Each row of a before or after table is a point. The points were changed in one or more steps. Then noise was added and the rows were shuffled. The steps act on how far a point lies along the listed directions, d1 being the first. Write out the steps. A step turns or swaps two directions, mirrors them in a line or flattens them onto one, adds a multiple of one to another, or multiplies one. Angles are multiples of 10 degrees, from the lower direction toward the higher: turns from -170 to 170, lines from 10 to 170 but not 90. Use the fewest steps. Two steps may share a direction if one is a turn and the other turns, adds or multiplies; they go together, in the order done. Otherwise the lowest direction goes first.
In the rows, 128 means zero.

Directions:
(1): [107 173 142]
(2): [ 86 117 102]
(3): [108 106 169]
Before (11 x 3)
[[ 95 103 151]
 [ 75 114 132]
 [155 146 117]
 [118 118 151]
 [107 111 134]
 [159  61 101]
 [163 123  79]
 [ 97 104 151]
 [139 124 146]
 [182 116 128]
 [221  98 162]]
After (11 x 3)
[[113 140 131]
 [127 135 136]
 [ 96 129 146]
 [167 180 116]
 [152 111 116]
 [142 189  75]
 [110 140 149]
 [102 152 149]
 [159 150 110]
 [162 127  77]
 [ 96 151 148]]
Steps: mirror d1 and d3 in the line at 60 degrees; multiply d2 by 0.4

Directions:
(1): [ 89  67 130 119 148 141 125 164 151]
(2): [142  96 125 105 149 116 186  82 126]
(3): [133 163 150 114 186  95 132 149 158]
(4): [147 124  99  86 120 133  88 101 177]
(5): [ 83 147 102 100 162 143 110 108  86]
(6): [100 139 196 114 113 153 125  97 143]
Before (14 x 9)
[[ 37  25 132 123 166 155 130 164 153]
 [195  69  81 152  36 134  97 108 194]
 [126 112  94 101 166 117 113 121 124]
 [136 101 147 125 101 154 132 111 113]
 [ 77 165 144 115 115 160  69 118 147]
 [108  93  85 112 139 148 133 124  96]
 [138 144 105 121 159 120 118 122 120]
 [ 97 115 112 124 134 139 139 135  97]
 [113 104 104 143 117 114 129 143 108]
 [127  85 102 141  86 107 141 116  87]
 [104 137 124 126 151 113 129 130 104]
 [150 120  84 113 122  96 113  92 180]
 [117 133 111 142 160  96 120 137 101]
 [ 89 147 186 110 114 167 144  81 102]]
After (14 x 9)
[[131  97 118 134  58 119 102 120 127]
 [160  96 107 123 148 103 134 136 145]
 [147 127 122 153 134  87 110 153 139]
 [123 113 125 112 111 160 110 109 106]
 [126  63 188 135  65 159 189  35 136]
 [ 94 160  77 101 142 155  93 113  80]
 [147  83  81 131 112 135 124 149 136]
 [163 129 118 137 145 109 137 132 138]
 [ 86 130  99 142 172 120 168 125  69]
 [126 102 126 148  96 117 120 146 136]
 [140 106 131 120 128  95 172  70 164]
 [ 52  29  99 128 159 149 102 183 167]
 [125 114  97 135 115 131 117 159 127]
 [130 132 107 136 136 105 112 151 130]]
Steps: swap d2 and d4; turn d5 and d6 by -80 degrees

Directions:
(1): [ 92 133 122 150  82 175 110 133 180 124  83 156 132 137]
(2): [119 160 111  95  59 116 157 133 112 109 145 100 172 142]
(3): [177 142 118 150  89 141  93  71 118 173 135 108 113 129]
Before (12 x 14)
[[132  96 142 179 151 172  80 108 164 155 100 165  89 124]
 [116 126 122 109 122 111 140 146 121 112 145 114 137 152]
 [143 160 124 177  38 162  72  68 156 183 101 102 134 154]
 [144  83 136 131 202  96 126 124 118 137 134 138  89 118]
 [132 130 127 157 117 145  94 100 143 150 118 131 102 130]
 [118 126 123 153  93 159 113 110 172 130  99 157 118 126]
 [202 102 142 175 178 128  83  70 107 177 146 119  77 112]
 [101 121 121 137 136 137 123 140 149 115 130 164 131 116]
 [136 144 142 127 120 101 141 139 116 128 143 100 129 127]
 [161 145 130 141 106 126 133 126 119 152 135 130 138 132]
 [183 119 123 136 145 112 107 106 103 160 139 103 115 113]
 [100 118 123 149 109 169 119 128 167 141  83 171 116 134]]
After (12 x 14)
[[146  82 162 137 248  91 139 147 103 114 150 138  93 106]
 [167 124 120 148 114 142 105  77 114 183 124 134 101 129]
 [173  96 146 164 181 136  88  90 118 169 139 136  82 115]
 [150 124 131 135 157 108 113 106 107 145 151 117 101 121]
 [134 106 134 112 184  96 140 163 108 114 134 122 129 113]
 [176 127 121 144 114 120 110  76 119 157 145 124 108 118]
 [151 138 139 127 131 106 149 148 111 135 145 129 142 127]
 [112 141 144 125 120 112 147 155 134 114 129 113 134 129]
 [103  81 137 138 182 125 123 147 159 117 101 166  98 124]
 [193 144 138 125 143  68 122  79  60 173 185  57 131 138]
 [106 132 118 118 101 130 131 144 140 112 128 124 140 157]
 [126 125 115 151 114 145 104 109 141 139 133 155 125 117]]
Steps: turn d1 and d3 by 90 degrees

Directions:
(1): [121  97 112 118 163 118 148 132 108 132 190 108 142 184 150 137 112 103
  86 133 132 131  68 195 101  90  83 134 142 113 144 111]
(2): [143 126 114  99 105 137 108  47 114  94 151 125 154 123 162 142 141 136
 150 103 148 126 102 110  68 153 152 126 186 186 145 139]
(3): [ 87 134  96 178 150 123 143 117 103  91 101 108 146 124 116 163 118 111
 138 111 130 150  82 122 162 217  96 177 103 134 132 121]
(4): [123 116 154  93 143 147 126  96 102 137 135 115 110 111 105 159 116 144
 118 138 119 133  98  93 125 170  97  21 124  77 102 103]
Before (10 x 32)
[[105 150 144 132 114 149 115  66 117  99  88 124 126  87 115 165 131 140
  167 100 137 137 120  84 123 222 122 123 137 175 129 109]
 [138  89 140  76 140 120 135 133 141 164 178 110  97 155 118 120 104 139
   84 160 122 106 125 160  93  66 122  59 138  94 135 104]
 [121 143 120 121 117 122 115 149 126 125 123 141 125 123 138 120 143 120
  134 127 127 132 144 135 131 118 146 142 143 164 128 130]
 [107 165 106 211 118 135 139 158 159 106  29 146 107  82 115 106 133 122
  160 115 116 137 195  93 209 167 151 199  78 132 122 158]
 [157 153 165 104  82 148 108 107 154 136 101 142 108  80 124 104 143 163
  169 118 132 100 200  84 140 114 151  66 117 159 102 154]
 [122 161 106 193 115 108 137 219 166 139  67 145 106 123 121 100 161 122
  127 145 108 126 207 132 206  97 153 227  73 150 136 153]
 [148 131 143 122 153 118 133 195 152 154 136 155  95 146 119 103 139 136
   89 159 120 117 161 155 152  61 100 104 113  74 146 117]
 [ 96 125 113 146 158 128 141 103  90 102 137  99 145 110 120 167 115 113
  115  99 135 133  66 119 128 198  70 129 120 114 135 121]
 [140 132 113 122 100 132 120 113 147 118 144 144 163 144 155 105 149 126
  133 121 155 127 153 128  95  98 152 157 154 179 142 163]
 [147 145 140 115 111 140 136 157 149 134  74 140 102  72  92 128 129 163
  146 123 127 136 178  77 153 157 162 102  98 115 108 142]]
After (10 x 32)
[[148  97 109  82 155 127 155 136 114 131 183 107 139 160 144 142 111 131
   87 125 141 137  79 184  82  93 101 119 146 112 143 123]
 [109 124  57 160 137 115 138  90 100  74 164 102 164 169 188 164 157 100
  113 110 146 137  65 173 105 154 107 234 162 208 175 141]
 [ 92 119 160 126 167 131 151 152 112 152 129 110 100 140  96 155 102 115
   96 142 113 134 101 163 150 137  56  87  91  79 117  76]
 [170 142 114 103 108 126 104  91 145  95 143 158 138 128 165 111 163 149
  139 115 152 114 146 123  81 109 152 137 187 178 176 144]
 [157 125 136  88  81 125 105 111 170 142 119 135 101 103 118  96 133 157
  139 139 124  99 197 105  92  91 195 103 150 158 138 139]
 [112 139 114 168 131 120 145 183 153 131 112 140 150 144 123 104 135 111
  116 140 137 135 156 137 159 104 122 181  96 136 130 152]
 [112 134 151 129 144 140 130 112 105 125 114 113 119  76  95 156 123 140
  127 112 124 127 116  78 142 190  87  67 105  83 111 125]
 [140 110 134 116 139 123 148 153 139 150 186 114 128 175 154 102 119 119
   99 131 136 105 128 205 119  31  79 114 119 132 133 134]
 [108 142 113 135 131 114 122 158 118 121 125 130 125 136 130 122 138 115
  121 125 131 135 122 151 144 122 125 154 131 153 128 124]
 [ 90  99  71 162 180 132 163  80  88  83 161  91 147 176 171 154 102  85
   99 105 133 147  31 188 112 156  64 171 149 128 158 122]]
Steps: turn d1 and d2 by 170 degrees; turn d3 and d4 by 40 degrees

Directions:
(1): [134 171 105 175 141 124 114 110  98 186  95 123 105 142  93  60 113 129
 138 142 117 122 151 178 112 136  84 153 165 108  95  59 156 162 159 110
 169 102 169 124 149  78 167 104 138 158 151 147 144  99 117 139 108 107
 159  96 155 169 134  87  98 134 115 118]
(2): [123 101 120 118 121  82 179 134 101 140 188 125  97 149 131 101  88  98
 121 115 124 139 156 110 130  76  89 110 176 116 109  68 129  60  99 153
 109 146 137 186 117 102 152 141  90 136 118 153 126 139 158 152 131  85
 101 104  98  88 108 157 139  96 146 192]
(3): [139 135 121 146 173  60 117 130 168 105 154 120 128 162  94 193 150 142
  97  84 122 113 142 129 165 139 157 153 122 126 152 121 132 144 132  91
 106 139 111 124 124 116 176  90 103 172 143 133  66  90 172 158 148 146
  86 137 128 129 159  86  43 120 130 158]
Before (9 x 64)
[[118  96 143  99 122  97 140 123 151  79 173 113 124 148 152 186 134 133
  118  97 142 126 122  92 149 115 159 111 118 148 154 160 103  87  96 135
   97 163 101 149 123 157 113 147 112 115 113 121  94 149 142 129 142 129
  103 143 108  90 125 164 130 114 145 151]
 [142 138 140 120 134 150 102 132 159  90  93 113 148 118 116 155 162 158
  123 128 125 112 118 138 140 177 178 127  97 141 141 186 124 179 148 115
  143 114 109  91 136 157 108 114 144 115 132 119 100 117 132 117 146 167
  131 144 133 147 149 105 112 138 120  97]
 [130 157 134 150 149  94 113 117 168 120 138 117 131 147  92 164 147 152
   97  99 131 113 158 127 144 144 158 145 118 129 146 129 122 143 135 104
  126 131 116 104 140 108 170  99 126 162 148 139  76 101 162 152 142 133
   99 151 124 130 153  75  67 137 124 142]
 [124 123 130 127  96 161 137 125 111 144 148 142 123 118 131 109 109 122
  145 143 111 133 128 128  92 128 121 121 134 141 117 115 126 108 130 136
  160 117 145 123 120 113 102 132 121 128 124 129 138 123 119 118 119 115
  122 111 117 124 134 143 138 122 134 131]
 [137 165 121 179 119 169  99 119 104 177  65 125 117 126 116  73 123 120
  150 158 104 134 134 173 120 148 110 147 138 122 108  87 146 173 156 116
  160  99 156 110 147 107 122 118 150 128 149 139 154 112 106 115 111 120
  187 111 150 155 129 114 135 150 113  98]
 [110  97 132 105 115 125 140 138 138  85 144 134 149 114 154 147 133 113
  134 140 129 122 119  93 130 112 133 106 121 131 126 144 120 111 119 137
  110 136 103 138 108 142 117 140 115 105 115 113 125 138 124 129 145 119
  114 133 119 108 123 153 158 127 149 134]
 [118  94 141 105 138 109 151 132 141 105 173 130 136 122 133 165 128 118
  107 109 110 130 130 107 151 113 148 122 124 127 147 146 115  96 114 142
   99 143 107 147 110 155 128 131 101 133 113 130  97 129 149 130 144 122
   95 146 107 104 133 145 117 109 138 147]
 [135 156 120 154 146 138 116 115 101 162  99 127 117 121  98  63 134 123
  131 131 122 125 149 156 114 137  99 144 142  97 125  82 149 155 149 118
  149 105 163 124 151 102 147 121 143 134 154 130 149 119 116 120 116 120
  149 100 150 159 128 103 115 135 101 128]
 [120 123 158 110 122 204 106 143 149  90  79 136 152  99 163 148 151 144
  131 163 148 120  69 111 134 153 184 111  66 137 140 237 101 182 129 112
  129 118 126  81 145 190  52 140 159  71 116  87 143 136  84  87 131 177
  149 145 136 143 122 147 176 155 120  59]]
After (9 x 64)
[[140 162 123 152 145 157 106 112 113 146  80 130 131 113 104  75 143 128
  135 131 124 125 141 158 118 151 122 142 120 104 135 113 143 168 154 118
  154  99 157 106 154 118 135 122 159 123 154 113 154 124 102 109 117 136
  157 115 161 163 132 111 124 145  95 105]
 [106  92 128 106 111 126 151 135 127  97 150 135 136 118 158 131 119 104
  139 142 125 122 119  94 124 100 117 103 142 130 118 127 119 101 118 146
  115 134 116 154 109 135 119 141 112 104 119 114 134 146 124 129 139 107
  116 124 118 110 116 160 168 124 151 141]
 [121  92 133 110 132  67 151 118 147  94 193 109 111 172 139 177 122 130
  112  90 137 129 142 100 153  96 144 117 139 141 143 128 108  80  94 132
   91 170 107 168 125 133 138 138  97 133 119 130  77 139 157 146 137 114
   93 134 105  86 125 153 107 106 148 177]
 [114  97 168  79  97 222 138 151 133  81 103 140 152  88 193 135 129 128
  135 174 153 134  66  87 126 125 177  85  76 144 134 242  93 135 102 146
  120 129 125 106 136 206  26 168 153  43  93  90 168 169  75  73 127 163
  148 140 119 108  99 198 226 144 133  72]
 [139 121 143 103 133 129 118 146 169  69 115 111 147 127 120 184 163 150
  109 114 123 110 116 119 151 166 188 123  91 143 152 191 116 163 134 116
  124 123  95 102 128 163 109 120 130 116 125 125  83 119 152 129 160 173
  109 152 118 122 147 112 103 132 128 117]
 [138 158 128 163 178  46 103 124 202 101 158 114 135 173  69 220 162 162
   74  67 129 100 166 126 172 154 186 161 108 126 162 130 127 153 138  76
  104 144 102  95 135 100 198  69 108 193 156 143  22  74 194 172 161 150
   63 158 126 131 179  42   8 132 128 159]
 [124 118 132 123  86 183 142 119 101 150 134 140 121 108 136  86 101 117
  155 156 109 131 125 132  77 133 112 118 134 141 114 120 128 110 131 141
  172 112 150 117 124 118  88 141 130 116 120 124 160 132 105 110 110 111
  136 106 118 124 126 150 159 127 127 119]
 [120  97 136 113 150  80 155 128 140 112 179 131 122 145 118 169 130 117
   96  93 105 128 143 111 157 104 140 128 137 119 141 123 121  93 121 139
   97 142 107 156 113 136 149 121  87 151 123 141  82 116 165 142 141 116
   83 138 111 103 136 129  94 103 137 165]
 [133 165 133 160 102 199  91 124 107 167  48 129 131 105 137  79 132 127
  155 176 109 142 112 165 111 159 120 142 118 135 118 122 139 180 157 122
  162  94 149  92 146 131  90 128 169  97 137 125 168 127  84  94 106 133
  199 125 154 154 119 126 168 157 109  71]]
Steps: turn d1 and d2 by -30 degrees; multiply d3 by 2
